Each row of a before or after table is a point. One or more steps were done to the points. Then noise was added and the rows were shuffled. The steps act on columns, c1 being the first. Write out the steps. A step turns or swaps two columns, mirrors them in a line or flattens them onto one, adds a multiple of one to another, or multiplies or shifts one. Angles are multiples of 10 degrees, from the lower column toward the higher: turns from -170 to 170, lines from 10 to 170 but not 90. Use the fewest steps. Two steps may share a column if one is a turn and the other turns, adds or multiplies; they go together, in the order done. Otherwise the lowest column goes first.

Before:
[[-0.49, -0.66, +0.21],
[-0.25, -0.81, +0.07],
[+0.06, -0.07, -0.01],
[+0.00, -0.23, +0.05],
[+0.32, -0.54, +0.01],
[+0.27, +0.55, -0.41],
[+0.29, -0.42, +0.27],
[+0.16, +0.03, +0.63],
[-0.01, +0.66, +0.05],
[-0.73, -0.67, -0.24],
[+0.34, -0.34, +0.03],
[+0.10, +0.39, -0.15],
[+0.23, -0.30, +0.20]]
After:
[[+0.73, +0.01, +0.05],
[+0.48, -0.22, -0.35],
[-0.24, +0.16, -0.59],
[-0.35, +0.47, +0.20],
[-0.43, +0.42, -0.09],
[-0.27, +0.32, -0.06],
[-0.16, +0.43, +0.06],
[+0.43, -0.04, -0.07],
[-0.65, -0.47, +0.67],
[-0.04, +0.05, +0.00],
[-0.22, +0.08, +0.05],
[-0.81, -0.24, +0.20],
[-0.75, +0.06, +0.35]]
Steps: turn c1 and c2 by 110 degrees; turn c1 and c3 by 150 degrees

Before:
[[+0.18, +0.11, -0.32, -0.43, +0.19, +0.41],
[+0.21, +0.05, -0.25, -0.37, +0.40, +0.07],
[-0.09, +0.55, +0.24, +0.35, -0.16, -0.56],
[+0.54, +0.50, +0.26, +0.08, +0.01, -0.45],
[-0.26, -0.08, -0.15, -0.12, -0.72, +0.12],
[-0.25, -0.06, +0.05, -0.46, +0.56, +0.30],
[-0.08, +0.13, +0.58, +0.09, -0.44, -0.40],
[-0.28, -0.29, +0.06, +0.43, -0.42, -0.13],
[-0.23, +0.22, +0.11, +0.02, -0.27, -0.66],
[-0.02, -0.47, -0.28, -0.62, +0.29, +0.18]]
After:
[[+0.28, +0.14, -0.26, +0.31, +0.41, +0.03],
[-0.69, +0.02, +0.06, -0.48, -0.44, -0.12],
[+0.73, -0.65, +0.24, -0.06, -0.15, -0.58],
[-0.36, +0.16, -0.16, +0.09, -0.70, +0.13],
[+0.35, +0.13, -0.33, +0.45, +0.19, +0.42],
[+0.13, -0.15, +0.56, -0.01, -0.44, -0.40],
[+1.25, -0.46, +0.26, +0.17, +0.02, -0.44],
[-0.35, +0.26, +0.04, +0.37, +0.54, +0.30],
[-0.72, +0.74, -0.28, +0.31, +0.30, +0.17],
[+0.12, -0.19, +0.10, +0.09, -0.26, -0.68]]
Steps: add 1.5 times c2 to c1; turn c2 and c4 by 150 degrees

Before:
[[+0.41, +0.05, +0.06, -0.41, +0.49, +0.01, -0.29, -0.04, -0.26, +0.26, +0.23],
[-0.14, -0.42, +0.18, +0.11, -0.05, -0.43, +0.41, +0.05, -0.11, -0.26, +0.37],
[+0.37, +0.44, +0.18, -0.07, +0.46, -0.34, -0.39, +0.54, +0.69, +0.33, +0.58],
[+0.62, -0.40, -0.24, +0.06, -0.24, -0.28, +0.10, +0.57, +0.12, +0.24, +0.37],
[-0.01, -0.39, +0.23, -0.05, +0.40, +0.19, +0.18, +0.35, +0.20, +0.04, +0.06],
[-0.14, +0.37, +0.08, +0.20, -0.91, -0.14, -0.47, -0.41, -0.12, +0.12, +0.03],
[-0.10, +0.02, +0.04, -1.13, -0.29, -0.54, -0.13, -0.36, +0.47, -1.76, +0.13],
[-0.08, +0.29, +0.09, +0.07, +0.09, -0.14, +0.03, +0.33, -0.08, -0.77, +0.47],
[-0.14, -0.24, -0.26, +0.04, +0.15, -0.49, -0.24, +0.55, -0.08, +0.38, +0.24],
[-0.01, -0.15, +0.06, +0.20, +0.00, -0.22, -0.51, -0.05, +0.09, -0.77, +0.11],
[-0.11, -0.27, -0.47, +0.12, -0.89, +0.00, +0.08, +0.54, -0.18, +0.34, +0.07],
[-0.16, -0.29, -0.70, -0.09, -0.90, +0.01, -0.31, -0.10, +0.10, +0.20, +0.66],
[+0.14, -0.20, -0.57, +0.15, +0.32, -0.22, +0.37, +0.18, +0.12, +0.13, +0.04]]
After:
[[-0.19, -0.35, -0.33, +0.06, +0.36, +0.22, -0.01, +0.29, -0.20, +0.06, +0.00],
[+0.14, -0.25, -0.25, -0.29, -0.18, -0.53, -0.23, +0.68, -0.46, +0.29, +0.24],
[+0.45, +0.36, +0.92, -0.17, -0.22, -0.14, -0.30, -0.19, -0.48, -0.01, +0.06],
[-0.43, -0.42, +0.10, +0.10, +0.12, -0.43, +0.03, +0.06, -0.49, -0.26, +0.34],
[+0.45, -0.22, +0.01, +0.40, +0.06, -0.27, -0.11, +0.03, -0.34, -0.75, +0.10],
[-0.11, -0.30, +0.67, -0.30, -0.69, -0.04, -0.11, +0.56, -0.62, +0.19, +0.09],
[+0.08, -0.39, +0.11, -0.22, -0.33, -0.24, +0.60, +0.16, -0.22, +0.13, +0.34],
[+0.25, -0.28, +0.65, -0.07, -0.99, -0.02, -0.28, +0.09, -0.33, +0.20, +0.61],
[+0.10, -0.01, +0.20, +1.99, -0.06, -0.62, -0.06, -0.26, +0.03, -0.61, +0.12],
[+0.36, +0.06, -0.48, +0.14, +0.22, +0.09, +0.31, -0.24, -0.67, +0.46, +0.15],
[+0.50, +0.41, -0.33, -0.16, +0.32, -0.29, +0.18, +0.32, +0.34, +0.31, +0.61],
[-0.32, -0.21, -0.53, -0.23, -0.37, -0.26, +0.18, -0.05, -0.33, -0.05, +0.03],
[-0.08, +0.28, -0.02, +0.46, +0.11, -0.10, -0.05, +0.38, -0.45, -0.59, +0.50]]
Steps: turn c1 and c7 by 70 degrees; add -0.7 times c7 to c8; turn c3 and c5 by 70 degrees; mirror c4 and c10 in the line at 110 degrees; shift c9 by -0.40

Before:
[[-0.01, -0.17, -0.02, -0.50, -0.18, +0.40, -0.46, +0.27, +0.20, -0.44, -0.17, -0.42, +0.63, -0.35],
[-0.15, +0.14, +0.27, +0.18, -0.17, -0.28, +0.11, -0.07, -0.49, +0.42, +0.07, +0.76, -0.21, -0.04],
[+0.69, +0.96, -0.12, -0.56, +0.43, +0.59, -0.04, +0.06, +0.74, +0.43, -0.77, -0.45, -0.43, -0.31],
[+0.02, -0.04, -0.17, +0.09, -0.52, +0.17, +0.28, -0.20, -0.18, -0.21, -0.01, -0.16, -0.14, +0.49],
[-0.01, -0.33, -0.15, +0.01, -0.26, -0.12, +0.11, +0.66, -0.45, -0.33, -0.12, -0.03, +0.08, +0.18],
[-0.53, -0.05, -0.17, +0.77, -0.32, -0.33, +0.21, +0.12, -0.02, +0.03, -0.10, +0.56, -0.21, +0.33],
[+0.38, -0.09, +0.66, +0.50, +0.08, -0.45, +0.16, -0.27, +0.07, +0.33, -0.31, +0.66, -0.46, +0.26],
[+0.06, +0.36, +0.92, -0.04, +0.60, +0.04, +0.18, -0.38, -0.20, +0.51, -0.95, +0.15, -0.25, +0.35],
[-0.04, -0.06, +0.58, +0.44, -0.27, -0.49, +0.46, +0.03, -0.24, +0.50, -0.16, +0.30, +0.34, +0.45],
[-0.05, +0.03, -0.01, -0.49, -0.07, +0.22, -0.50, +0.50, +0.27, -0.16, +0.25, -0.41, +0.22, +0.46],
[-0.42, -0.48, +0.02, +0.20, -0.14, -0.09, +0.27, +0.13, -0.17, +0.28, +0.15, -0.26, -0.28, +0.03],
[+0.08, -0.27, -0.43, +0.45, -0.04, +0.25, -0.05, +0.05, -0.27, +0.28, -0.02, -0.05, +0.03, +0.35]]
After:
[[+0.70, +1.92, -0.10, -0.57, -0.03, -0.53, -0.03, +0.24, +0.76, +0.62, -0.78, -0.45, -0.44, -0.31],
[-0.54, -0.08, -0.14, +0.77, -0.21, +0.35, +0.21, +0.00, -0.02, -0.24, -0.10, +0.55, -0.20, +0.33],
[-0.16, +0.29, +0.28, +0.20, -0.41, +0.25, +0.10, -0.16, -0.50, +0.15, +0.08, +0.75, -0.23, -0.06],
[-0.02, -0.14, +0.57, +0.43, -0.56, +0.47, +0.44, -0.14, -0.22, +0.11, -0.15, +0.32, +0.33, +0.44],
[-0.43, -0.96, +0.04, +0.19, -0.29, +0.13, +0.28, +0.09, -0.15, +0.05, +0.13, -0.26, -0.29, +0.03],
[+0.03, +0.74, +0.92, -0.03, -0.02, -0.16, +0.19, -0.37, -0.20, +0.78, -0.98, +0.17, -0.27, +0.34],
[-0.02, -0.67, -0.16, -0.02, +0.07, +0.34, +0.10, +0.57, -0.43, -0.41, -0.12, -0.02, +0.08, +0.18],
[-0.01, -0.34, -0.01, -0.49, +0.23, -0.28, -0.47, +0.40, +0.21, -0.42, -0.16, -0.40, +0.66, -0.34],
[+0.38, -0.16, +0.65, +0.50, -0.20, +0.33, +0.17, -0.42, +0.08, +0.29, -0.32, +0.65, -0.46, +0.26],
[+0.10, -0.54, -0.43, +0.45, -0.25, -0.20, -0.04, +0.12, -0.28, +0.16, -0.04, -0.04, +0.02, +0.35],
[-0.05, +0.07, -0.02, -0.52, +0.08, -0.03, -0.50, +0.54, +0.26, -0.15, +0.26, -0.39, +0.21, +0.46],
[+0.02, -0.09, -0.17, +0.10, -0.18, -0.23, +0.30, -0.14, -0.19, -0.53, +0.01, -0.15, -0.13, +0.48]]
Steps: multiply c2 by 2; turn c5 and c10 by 50 degrees; mirror c6 and c8 in the line at 80 degrees
